Each row of a before or after table is a point. One or more steps were done to the points. Then noise was added and the rows were shuffled. The steps act on columns, c1 being the first. Name the steps. A step turns or swaps two columns, mirrors them in a line or flattens them onto one, adds a multiple of one to another, or multiplies or shifts one. Angles are multiples of 10 degrees, from the lower column toward the higher: turns from -170 to 170, lines from 10 to 170 but not 90. Use the fewest steps. Two steps may share a column if one is a turn and the other turns, adds or multiplies; they go together, in the order done. Otherwise the lowest column goes first.

Before (9 x 3)
|  0.061 |  0.033 |  0.006 |
| -0.036 |  0.003 | -0.006 |
|  0.046 | -0.001 |  0.023 |
|  0.022 | -0.013 | -0.002 |
| -0.047 | -0.026 |  0.031 |
|  0.047 |  0.006 |  0.001 |
| -0.024 | -0.041 |  0.006 |
| -0.053 |  0.016 |  0.009 |
|  0.003 | -0.025 |  0.018 |
After (9 x 3)
|  0.021 | -0.011 |  0.003 |
| -0.052 |  0.016 | -0.010 |
| -0.054 | -0.025 |  0.015 |
|  0.042 |  0.006 |  0.017 |
| -0.026 | -0.040 | -0.004 |
|  0.034 | -0.002 |  0.038 |
| -0.031 |  0.002 | -0.018 |
|  0.054 |  0.034 |  0.027 |
| -0.002 | -0.026 |  0.017 |
Steps: turn c1 and c3 by 20 degrees

Before (8 x 8)
| -0.039 |  0.023 |  0.025 | -0.023 |  0.026 | -0.064 |  0.013 | -0.006 |
|  0.062 |  0.024 |  0.054 |  0.005 | -0.016 |  0.045 | -0.009 |  0.012 |
|  0.004 | -0.015 |  0.024 |  0.001 | -0.009 | -0.002 |  0.023 |  0.031 |
| -0.029 |  0.015 | -0.020 | -0.029 |  0.040 | -0.028 |  0.012 |  0.010 |
|  0.009 | -0.010 |  0.001 | -0.026 | -0.031 |  0.022 |  0.042 | -0.015 |
|  0.002 | -0.003 |  0.056 | -0.032 | -0.039 |  0.051 | -0.009 |  0.028 |
| -0.032 | -0.040 | -0.005 | -0.040 |  0.017 | -0.044 | -0.002 | -0.015 |
| -0.002 |  0.005 |  0.031 |  0.019 | -0.003 |  0.038 |  0.007 | -0.008 |
After (8 x 8)
|  0.026 | -0.011 |  0.041 |  0.003 | -0.034 |  0.019 | -0.015 | -0.036 |
|  0.029 | -0.007 | -0.029 |  0.011 | -0.040 |  0.051 | -0.048 |  0.056 |
| -0.018 |  0.003 | -0.006 | -0.008 | -0.007 |  0.038 | -0.030 | -0.013 |
|  0.000 |  0.025 |  0.003 |  0.046 |  0.028 | -0.066 | -0.028 | -0.015 |
|  0.001 | -0.016 |  0.011 | -0.006 | -0.006 | -0.001 | -0.034 |  0.061 |
|  0.027 |  0.023 | -0.028 | -0.057 | -0.015 |  0.044 | -0.050 |  0.027 |
|  0.019 | -0.041 |  0.000 |  0.048 |  0.012 | -0.042 |  0.009 | -0.031 |
|  0.009 |  0.018 |  0.019 |  0.038 |  0.040 | -0.026 |  0.013 |  0.022 |
Steps: mirror c1 and c4 in the line at 150 degrees; turn c3 and c7 by -110 degrees; multiply c8 by 2

Before (13 x 14)
|  0.022 | -0.014 |  0.017 |  0.006 |  0.012 |  0.003 | -0.007 |  0.038 | -0.058 | -0.028 |  0.005 | -0.014 |  0.003 |  0.029 |
| -0.002 | -0.005 |  0.003 | -0.018 | -0.013 |  0.000 |  0.021 | -0.005 | -0.040 | -0.005 |  0.042 | -0.022 |  0.009 |  0.019 |
|  0.005 |  0.027 |  0.005 |  0.005 |  0.006 |  0.020 |  0.005 |  0.037 | -0.001 |  0.010 |  0.013 | -0.002 |  0.022 | -0.022 |
|  0.000 | -0.032 | -0.042 |  0.014 |  0.002 |  0.001 |  0.007 | -0.001 | -0.012 | -0.023 |  0.013 |  0.001 |  0.002 | -0.009 |
|  0.041 | -0.003 | -0.019 | -0.003 |  0.001 | -0.011 | -0.029 |  0.013 | -0.039 | -0.049 |  0.056 | -0.009 |  0.030 |  0.000 |
|  0.029 | -0.012 |  0.005 | -0.028 |  0.006 |  0.010 | -0.008 | -0.020 |  0.048 |  0.038 | -0.025 |  0.023 |  0.001 |  0.029 |
| -0.007 | -0.005 |  0.027 | -0.031 | -0.006 | -0.016 |  0.018 |  0.014 |  0.056 |  0.000 | -0.032 |  0.006 |  0.017 |  0.031 |
| -0.010 | -0.035 |  0.002 | -0.052 | -0.023 | -0.003 | -0.007 |  0.013 |  0.021 |  0.028 | -0.031 |  0.041 |  0.014 |  0.007 |
|  0.027 | -0.010 |  0.009 | -0.047 | -0.005 | -0.020 |  0.027 | -0.009 |  0.016 |  0.022 | -0.051 | -0.001 |  0.020 |  0.000 |
|  0.001 |  0.056 |  0.018 | -0.016 | -0.004 | -0.017 |  0.038 |  0.030 |  0.013 |  0.004 |  0.002 |  0.035 | -0.041 | -0.019 |
| -0.001 |  0.018 | -0.037 |  0.001 |  0.001 | -0.035 | -0.010 |  0.028 | -0.032 |  0.003 |  0.031 | -0.026 | -0.004 |  0.007 |
|  0.017 |  0.033 | -0.032 |  0.000 | -0.047 | -0.001 |  0.040 |  0.030 |  0.030 |  0.023 | -0.011 |  0.039 | -0.003 |  0.007 |
|  0.007 |  0.002 | -0.001 | -0.061 | -0.026 |  0.026 | -0.004 | -0.005 |  0.054 |  0.010 | -0.059 |  0.004 | -0.007 |  0.014 |
After (13 x 14)
|  0.028 | -0.012 |  0.004 | -0.084 |  0.007 |  0.009 | -0.008 | -0.020 |  0.048 |  0.038 | -0.026 |  0.022 |  0.000 |  0.029 |
| -0.007 | -0.005 |  0.027 | -0.093 | -0.007 | -0.018 |  0.018 |  0.013 |  0.054 |  0.000 | -0.033 |  0.006 |  0.016 |  0.031 |
|  0.026 | -0.009 |  0.009 | -0.140 | -0.005 | -0.021 |  0.026 | -0.009 |  0.016 |  0.022 | -0.052 | -0.001 |  0.021 |  0.001 |
|  0.021 | -0.014 |  0.018 |  0.017 |  0.012 |  0.004 | -0.005 |  0.038 | -0.059 | -0.028 |  0.004 | -0.015 |  0.003 |  0.029 |
|  0.000 | -0.032 | -0.041 |  0.042 |  0.002 |  0.000 |  0.007 |  0.000 | -0.013 | -0.022 |  0.014 |  0.000 |  0.002 | -0.009 |
|  0.001 |  0.056 |  0.020 | -0.049 | -0.004 | -0.017 |  0.039 |  0.030 |  0.014 |  0.005 |  0.001 |  0.034 | -0.040 | -0.019 |
|  0.006 |  0.027 |  0.006 |  0.015 |  0.006 |  0.020 |  0.005 |  0.037 |  0.000 |  0.011 |  0.015 | -0.001 |  0.021 | -0.021 |
|  0.016 |  0.034 | -0.034 |  0.000 | -0.047 |  0.000 |  0.040 |  0.031 |  0.030 |  0.022 | -0.010 |  0.040 | -0.003 |  0.008 |
| -0.001 |  0.018 | -0.037 |  0.002 |  0.001 | -0.036 | -0.010 |  0.028 | -0.033 |  0.003 |  0.030 | -0.026 | -0.004 |  0.007 |
| -0.011 | -0.036 |  0.001 | -0.156 | -0.023 | -0.002 | -0.007 |  0.014 |  0.019 |  0.028 | -0.031 |  0.041 |  0.014 |  0.008 |
| -0.002 | -0.004 |  0.003 | -0.054 | -0.012 |  0.000 |  0.021 | -0.004 | -0.039 | -0.004 |  0.041 | -0.022 |  0.009 |  0.020 |
|  0.006 |  0.001 | -0.001 | -0.183 | -0.026 |  0.026 | -0.005 | -0.005 |  0.053 |  0.009 | -0.059 |  0.004 | -0.007 |  0.014 |
|  0.041 | -0.002 | -0.019 | -0.009 |  0.001 | -0.010 | -0.028 |  0.013 | -0.039 | -0.047 |  0.056 | -0.010 |  0.031 | -0.001 |
Steps: multiply c4 by 3
